Each row of a before or after table is a point. One or more steps were done to the points. Then noise was added and the rows were shuffled. The steps act on columns, c1 being the first. What was done? A step turns or swaps two columns, mirrors them in a line or flattens them onto one, adds a multiple of one to another, or multiplies or shifts one. Angles are multiples of 10 degrees, from the lower column toward the higher: turns from -170 to 170, lines from 10 to 170 but not 90. Use the fewest steps. Two steps may share a column if one is a turn and the other turns, adds or multiplies; they go together, in the order done. Otherwise the lowest column goes first.

Before, 14 rows:
| -7.5 | 14.1 |
|  1.3 | -1.5 |
|  5.6 | -0.3 |
| -2.2 |  1.0 |
|  1.0 |  0.3 |
|  4.5 |  5.4 |
|  4.7 |  4.4 |
| -2.2 | -0.4 |
|  4.4 | -1.7 |
| -1.4 |  3.2 |
| -0.4 |  0.7 |
| -5.3 |  1.6 |
|  3.8 | -0.1 |
|  5.4 | -1.3 |
After (14 x 2):
|  4.4 |  2.3 |
| -1.8 |  0.0 |
|  3.8 | -0.1 |
| -2.0 |  1.3 |
|  5.3 |  0.0 |
| -7.7 |  5.2 |
|  1.1 | -0.5 |
| -2.2 |  0.3 |
|  0.9 | -0.2 |
|  4.1 | -0.2 |
| -5.4 |  1.2 |
|  5.9 | -0.2 |
| -0.5 |  0.1 |
|  4.8 |  1.9 |
Steps: multiply c2 by 0.4

Before, 12 rows:
|  -0.5 |   4.4 |   4.1 | -11.9 |  -0.7 |   2.8 |   2.4 |   0.7 |
|   1.8 |   0.4 |   6.3 |  -4.4 |  -1.9 |  -2.6 |  -2.6 |  -1.7 |
|   0.3 |  -2.0 |   4.8 |   0.3 |   3.3 |   9.1 |  -1.6 |  -2.3 |
|  -7.0 |  -2.3 |  -1.5 |   1.7 |  -5.2 |   1.2 |  -0.8 |  -3.6 |
|  -6.5 |  -1.3 |   1.4 |  -4.1 |   3.5 |   4.6 |  -6.9 |   1.3 |
|   4.6 |   2.2 |   0.7 |   6.8 |   3.7 |  -0.3 |   5.9 |   4.2 |
|  -0.4 |   2.1 |   4.9 |   5.6 |  -0.1 |  -6.1 |  -5.9 |   0.4 |
|  -0.9 |  -1.9 |   2.6 |   3.6 |   7.6 |  -1.6 |  -3.9 |  -9.8 |
|  -9.8 |  -2.8 |   6.7 |   3.1 |   4.4 |  -1.0 |  -2.6 |   9.1 |
|   4.8 |  -1.5 |   0.1 |  -5.7 |   4.6 |  -1.1 |   1.7 |  -1.3 |
|  -1.8 |  -2.6 |   4.3 |   4.6 |   1.6 |  -4.2 |  -0.5 |  -3.1 |
|  -9.0 |  -0.8 |  -2.1 |  -2.2 |  -3.3 |   2.2 |   4.2 |  -7.2 |
After (12 x 8):
|   0.5 |   9.1 |   4.6 |   0.6 |   1.7 |  -2.3 |  -1.6 |  -4.6 |
|   2.1 |  -2.7 |   6.5 |  -4.2 |  -2.9 |   0.3 |  -3.0 |   0.3 |
|  -6.4 |   4.7 |   1.4 |  -4.0 |   4.7 |  -1.5 |  -7.2 |  -1.9 |
|   4.5 |  -0.3 |   0.9 |   6.6 |   6.5 |   2.0 |   5.9 |  -0.2 |
|  -0.5 |  -6.3 |   4.9 |   5.8 |   0.2 |   2.1 |  -5.8 |   0.4 |
|  -1.1 |  -1.6 |   2.8 |   3.6 |   1.4 |  -1.7 |  -4.1 | -14.0 |
|  -8.8 |   2.3 |  -2.2 |  -2.2 |  -7.7 |  -0.8 |   4.1 |  -2.7 |
|  -7.1 |   1.4 |  -1.7 |   1.8 |  -7.4 |  -2.5 |  -0.9 |   1.4 |
|   4.8 |  -1.1 |   0.2 |  -5.8 |   3.6 |  -1.5 |   1.8 |  -4.7 |
|  -9.7 |  -1.2 |   6.7 |   3.2 |  10.1 |  -3.1 |  -2.5 |   3.0 |
|  -0.6 |   3.0 |   3.9 | -11.9 |  -0.2 |   4.5 |   2.5 |   1.3 |
|  -2.1 |  -4.2 |   4.5 |   4.2 |  -0.6 |  -2.8 |  -0.7 |  -3.5 |
Steps: swap c2 and c6; multiply c5 by 1.3; turn c5 and c8 by -40 degrees
